Every row gives one point. To make a cloud, some directions were put in groups of two or more. Within a group, all points are equally far from the middle, so they leave a hole (a ring in 2 directions, a hollow ball in 3). The other directions are filled evenly. Then the cloud was stretched, turned, moved and blurred a little. How many holes are there, and how many directions does each take, smallest first?

Cloud (14 x 2):
[[-36 -20]
 [-26  49]
 [-13  67]
 [-38  39]
 [ 17  38]
 [-19  43]
 [ 38  -9]
 [-13  36]
 [  7   7]
 [ 27 -28]
 [ 13 -25]
 [ 56  -4]
 [ 46 -23]
 [-45 -15]]
Holes: 0

Cloud:
[[ 12 -64]
 [-20  26]
 [ -2 -24]
 [ -5  54]
 [ 43  -5]
 [-43  14]
 [ -3  66]
 [-39  29]
 [ -1 -42]
 [  8  -2]
 [-32 -33]
 [-51   9]
 [ 24  38]
 [-22  34]]
Holes: 0

Cloud:
[[  9   2 -41]
 [-28  29  53]
 [-18 -26 -22]
 [ 10  20  44]
 [ 67   6  10]
 [ 15  -8 -42]
 [-46  11 -29]
 [ -4  59  -7]
 [ 11 -62   0]
 [  9 -27 -37]
 [-19   2 -36]
 [ 67 -14  32]
 [ 30  18 -33]
 [ 12 -25 -39]
 [ 46  -3  37]
 [ 12  38 -24]
 [ 39  10 -37]
 [ 39 -21  44]
 [ 19 -46  39]
 [ 58  10 -24]
 [-55 -14   9]
 [ 41 -35  44]]
Holes: 1 (2)

Cloud, 29 rows:
[[ -1 -40 -14  29]
 [ 15 -39 -21 -35]
 [-14 -35 -44  44]
 [ 41 -71 -31  -4]
 [ 23  53 -17 -29]
 [ 34 -61 -31 -26]
 [-23  50 -19  -2]
 [ 36  26 -40 -33]
 [ 29 -24  -8 -40]
 [ -9  35 -30   8]
 [ -2   0 -66   4]
 [  8 -18   4 -36]
 [ 39 -50 -19  16]
 [ 62  14   4  19]
 [ 26 -59 -18  -2]
 [-26   4 -11 -42]
 [ 22 -32 -63  37]
 [ 52   1  25 -41]
 [-27  29  -4 -43]
 [  3 -66 -32 -17]
 [ 26   6  19 -47]
 [-58 -33 -56 -25]
 [ 40  -8 -76 -18]
 [ 30 -11  16  11]
 [-33 -49  -7  21]
 [ 48  -2  14  14]
 [  9 -39  -8 -26]
 [ 34 -25   7 -27]
 [-44 -49  -4  -4]]
Holes: 1 (2)

Cloud (31 x 4):
[[ -9  38  29   2]
 [ 15   4 -43  -2]
 [ -4  20 -29 -49]
 [  2  -9   4 -78]
 [  0 -23 -50  -3]
 [-45  34  18   1]
 [-50 -14 -62  -7]
 [-25 -16  36 -53]
 [  0  11   3  61]
 [-60  24   7  16]
 [-38 -28   3 -56]
 [-53 -16 -60 -15]
 [-22   4  -1  65]
 [-62  10 -47  30]
 [-36 -22  30 -41]
 [ 22  17  35  35]
 [  6   3  20  58]
 [-24   8 -43  49]
 [ 14   4  27  52]
 [-60  25 -42 -22]
 [ 17 -42  20   5]
 [  5 -39 -30 -13]
 [ 10  29 -26  -6]
 [-24  -5 -60  24]
 [-33 -19  25  36]
 [  6 -23 -46  -7]
 [-21 -39 -39 -15]
 [-14  10 -18  62]
 [  7  19  -8  50]
 [ -9 -13  15 -76]
 [-12 -13  38 -61]]
Holes: 2 (2, 2)

Cloud:
[[-25   4  19 -25 -68 -10]
 [  0  15  36 -57  54 -20]
 [-12  11   3 -65 -33 -51]
 [ 60 -12  34 -37  14 -34]
 [-48 -23 -25  -1  -1 -39]
 [ 13  61  41 -41 -44  12]
 [-33  -5 -26  33  29 -15]
 [ -9  11 -33 -16 -34 -39]
 [-27  26  49 -57  37  -3]
 [-62  -1  -3 -29 -32 -25]
 [ 53   4  54 -35  -4 -46]
 [-45 -32   7 -49 -11  30]
 [-49  -6  10  41  21  -3]
 [ 35  63   2 -44 -26  -9]
 [-35   8  60   2  -8 -51]
 [-13 -20   8 -54  49 -50]
 [-17   8   2 -34 -65  -9]
 [-28  -9  34 -41   4 -72]
 [-39 -43  26   9  32 -31]
 [-16  56 -31 -12   0 -20]
 [-33  55   7  23  22  -3]
 [  6 -38   8  15 -27  20]
 [  1  21  61  28 -30 -30]
 [  1 -43 -21   4  29  -3]
 [ -1  42  52  25  11 -53]
 [-43   2  -7  12   9  38]
 [  9  -6  29  34 -42 -13]
 [ 25 -44  -3  -1 -18  -5]
 [ 23  31  14  -7  27 -78]
 [ 21  -1  43   6  55  -8]
 [-50  26   6  23 -32  -9]
 [-23  20 -41 -15  32  -3]
 [ 17  39  60 -41 -34  28]
 [ 21 -48  22   4  31 -18]
 [ 55  27  -9 -21  -4 -50]
 [-73 -10  33  -6 -11 -18]
 [ 28  37  38 -71 -31  13]
 [-75  11  22  -4 -17   1]
 [ 20 -15  62 -68  -8  -7]
 [  3 -60  20 -29  -9  -6]
 [  8 -20  13 -77 -29  14]
 [ 28 -26  17 -34  54 -28]
 [ 49  -1  55   1  -3 -44]
 [-49  -9 -23 -48   4  16]
 [ 70  32  28  -6  12 -22]
 [ 41  31 -12  28 -18 -17]]
Holes: 2 (2, 4)

Cloud:
[[ 34  38  23  54 -25 -14 -18 -25]
 [-24  -1 -13  26  41  -3  38  -9]
 [  2  64   8 -20  30  -2  -5  52]
 [ 83  -9   2 -11  -9  -1  10  18]
 [ 18   4  17  32  16  36  59 -28]
 [ -3 -73 -27  11 -24   1  56 -33]
 [-13  31   8  -9 -17 -19 -35  80]
 [ 37 -44 -16 -32 -40  50  20  -9]
 [  1 -27  -7  45  -1   2 -33 -67]
 [ 12 -25  22  74 -21  21   1  61]
 [ 11 -12  47   2  50  25 -42   3]
 [ -3  18  45  70   7   7   6 -14]
 [-19  40   7  50  -1 -19  36  10]
 [-29 -55 -32  32 -61  -6 -41 -20]
 [ 45  23  41  -7  16   3  65  33]
 [ 56 -15 -48  34 -19   0  18  34]
 [ -3 -60 -57  40 -68   6 -13 -14]
 [  5 -33 -37  45 -64 -37 -12  25]
 [ 27  31   9  56 -43  -9 -30 -21]
 [  6  35   8 -10  -6  -3 -13  93]
 [ 34 -29 -10  -3   8  64 -44  27]
 [-34 -22 -58  14 -52 -30  24  15]
 [-13 -73 -41  -7  -6  -9  33  18]
 [ -8 -39  -4  42 -36 -51 -18  51]
 [ -4  45 -17 -47  34   0  22   2]
 [ 21  13   5 -31 -50  15 -26 -32]
 [-13 -38 -71  31   2  16 -17  -6]
 [-14  21  16  34  12 -48 -24  -7]
 [ 53  14 -30   6   8  25  31  56]
 [ 21   1   9 -33  59  51  22  -5]
 [ 10 -54 -33  24  20  14 -63 -12]
 [ 17 -85 -34  55 -21  33  -5   4]
 [ 64 -28 -16  29  10  21  20 -65]
 [ 30 -40   3 -55 -17  16   5 -38]
 [-48 -54 -28  14 -30  -7  47  42]
 [-13 -42  64  14  16 -23 -17  -1]
 [-52 -42  19  19 -50  -9 -36  -8]
 [ 77   8 -34  11  19  29  16 -28]
 [ 42 -15  14  29  21  42  47  28]
 [ 40  10 -60  11 -56  12  10  17]
 [ 38 -34   6  32  -6 -41  34  -7]
 [  0  38  12  55  13 -26  29  12]
 [-26 -20 -32  -1 -26 -28  48 -39]
 [  7 -10  41  -3 -57  34 -11  17]
 [ -4 -81 -15  12  -6   8  35 -49]
 [ 31  14 -61 -30 -29  36  -1  21]
 [ -3 -32 -11  23  35 -26  37  36]
 [  0   7  -2 -33 -50  -2 -42  -9]
 [ -3 -30  17  18 -16 -57  47   6]
 [ 18  -9  58 -12  29 -24 -21  25]
 [-54  15  22  53 -41 -23  24  21]
 [ 45  14  -1 -32  51  36  41  19]
 [-23 -23 -35  55  16  31  -6   1]
 [ 55 -34   9  26 -29 -28  33 -22]
 [ -9  -2  21  13  35  29 -63  17]
 [ 16  12  47   4 -39   1  44  60]
 [ 49 -14 -52   5 -15  49  18  38]
 [-46 -32  12  15 -51 -15 -48  -1]
 [-23 -44  25 -30 -15  37  13  19]
 [-14 -28  11  -3  36 -32  43  35]
 [ 51 -17 -38  38 -17  64 -29   1]
 [ 31  13   3  69   0 -32 -28   9]
 [-14  23  39  32 -49 -11  61  20]
 [ 57 -37 -19   8 -48  -6  42  -5]
 [ 40  36   1  25 -51   6 -45  22]
 [-14 -26 -34  54  22  32  -5 -13]
 [-14  53  10 -22 -40   4  30  58]
 [ 36  53  23 -16  31  17  59   5]
 [ 21 -42   2  55 -52 -39  -8  33]
 [-21 -22  56  45  38  -9 -11 -11]
 [-12   3  14  22  38 -38  45   3]
 [ 66  12 -43  24  -2  26  -5 -36]
 [ 42   2 -29  34   5  67  -9   0]
 [ 30  41   7  -1 -63  -6 -19   3]]
Holes: 3 (2, 3, 3)

Cloud (86 x 8):
[[-74 -36 -18   7 -22 -45   2 -13]
 [  3  41  37  40 -10  14  34  10]
 [ 66  -8  36 -32  -5  -1  26 -28]
 [-30 -30   1  39  45 -13 -26  -3]
 [ 44  11 -36   3  61  27  20  17]
 [ 14 -47 -23  28  -7  16 -30  24]
 [ 43 -24  43 -42  12  23  23   8]
 [ -8 -25  10  74  13  48  21  31]
 [ 13  -3 -21  58  35  47  44 -15]
 [-48 -32  14  10  -5 -26 -57  -8]
 [ 49   6  52 -25  -5 -33 -13 -23]
 [  4  -8  51 -54 -17  41 -31 -24]
 [ -9 -23 -18 -16 -45  83  -1 -17]
 [ 24 -25  55 -22  15 -14   1   5]
 [ -7 -42 -18  49  -1  25  -5 -56]
 [ 21   2 -16  -2  -6  37  50 -58]
 [ 77  40  25 -24   6 -17  37  24]
 [ 33  53 -32  41  24   7  20  58]
 [-43 -48 -54   2 -47  11 -11 -50]
 [ 25  16  45 -58 -19  27  24 -35]
 [-46 -27 -61  26 -46  13 -28  22]
 [ -8 -23   3   0 -20  71  -7 -29]
 [ 48 -32   8  11 -13  33  30 -40]
 [ -4  12 -21  43 -44 -39  44  20]
 [-39  -8 -69  16 -15  19  -7  40]
 [ -8 -59  -1  16  22   9   0 -32]
 [ 21  27   9 -36 -90  20  -1   2]
 [ 79 -24  19 -42 -24  26   0 -23]
 [ 16  -4  16 -42 -14  70 -36 -18]
 [  0  23   4  30  -1  -5   3  67]
 [-51  17 -24 -13 -19 -46  24  -9]
 [ 57  41  18  32  21  -6   2 -12]
 [ 32  15  -4   0  41  26  -9  61]
 [ 24  24 -60  31 -16  12  35  40]
 [-58 -19  19  -1 -24 -27 -38 -31]
 [-10   5   9 -51  21 -60 -18 -12]
 [ 12 -18 -48 -17   9   0 -35 -10]
 [-54 -27  20  17 -65  14  27  -8]
 [-10 -28  -5  -9 -45  56 -45 -33]
 [ 56  31  33 -27  18 -29  27  33]
 [ 50   7 -38  29  26  13  31  17]
 [  3  25 -41  21 -23  13   3 -57]
 [ 19  19  32  50  10 -47  -4 -35]
 [ 13   6 -30  40  17 -28 -21  23]
 [ 25  52  41  -5  -8  29   9  -1]
 [-21   6 -63 -29 -26  51   8  18]
 [-22 -58 -30  47   1  13 -24  34]
 [ 39  -1   6   6  -7 -24 -27 -12]
 [ 30  -4  -4  59 -36  14  74  -5]
 [-63 -21 -57  39 -30  31  10 -35]
 [ 12  -6 -36  48  -7 -39  51  13]
 [  5  42 -18 -49   5  -9  47  36]
 [-14  13 -47  21 -11 -43  64  10]
 [-11 -66   2 -27 -44 -19 -13 -56]
 [ 17  32   2 -31  31 -37 -51  17]
 [-30  -5  -3  63   6 -14  -4  61]
 [ 29  31  -7   2 -62  46   6  35]
 [-36  -8  16  54 -12  13  42  34]
 [ 23 -10  27 -44 -23  60  39 -11]
 [  4   9 -64 -58 -56  15  16 -20]
 [ 21  -2 -61 -24 -26  22 -11  52]
 [-12   1 -52  -8 -46 -12 -27 -26]
 [-55 -14 -62  -8  -2 -13   9 -51]
 [ -9 -37 -36 -26  -5  31 -27  61]
 [-30 -18   1  -9 -35 -38  12 -73]
 [ 12  25  20 -19  14  -8  42 -65]
 [ 33 -11  45 -21  -5   7 -59   9]
 [ 53  34   4 -23  -4 -35  23  39]
 [ 12   8 -61 -48 -41  39 -26  55]
 [ 48  13 -24 -43   7  20 -35 -30]
 [-42  11 -20  41  -4  20  23  44]
 [ 60  21  -2 -20  40 -16  54  -8]
 [  7  -1  24  44 -26  -1  65 -67]
 [ 36  11 -55  21  16   9  17  40]
 [-47 -52 -60   3 -26  -2   8   9]
 [-41  -5 -18 -40   1  -5 -53  -7]
 [ -1  -3 -22 -14 -48 -39 -12 -51]
 [ 43  51   3  -1  37 -44  -9  39]
 [ 12  26  38 -28  29 -38   2 -49]
 [-18  -9  20 -27 -63 -12  14 -61]
 [ 32   1 -50   5 -37  43  43  30]
 [-60  16 -13  21 -18 -46   1  19]
 [  7  18  26  42  31 -15  60  20]
 [-39 -52  41  -6 -32 -20 -15 -62]
 [ 15  24 -33  46 -18  44  30 -40]
 [  8 -41  -5  52 -58  57  33 -55]]
Holes: 2 (3, 3)
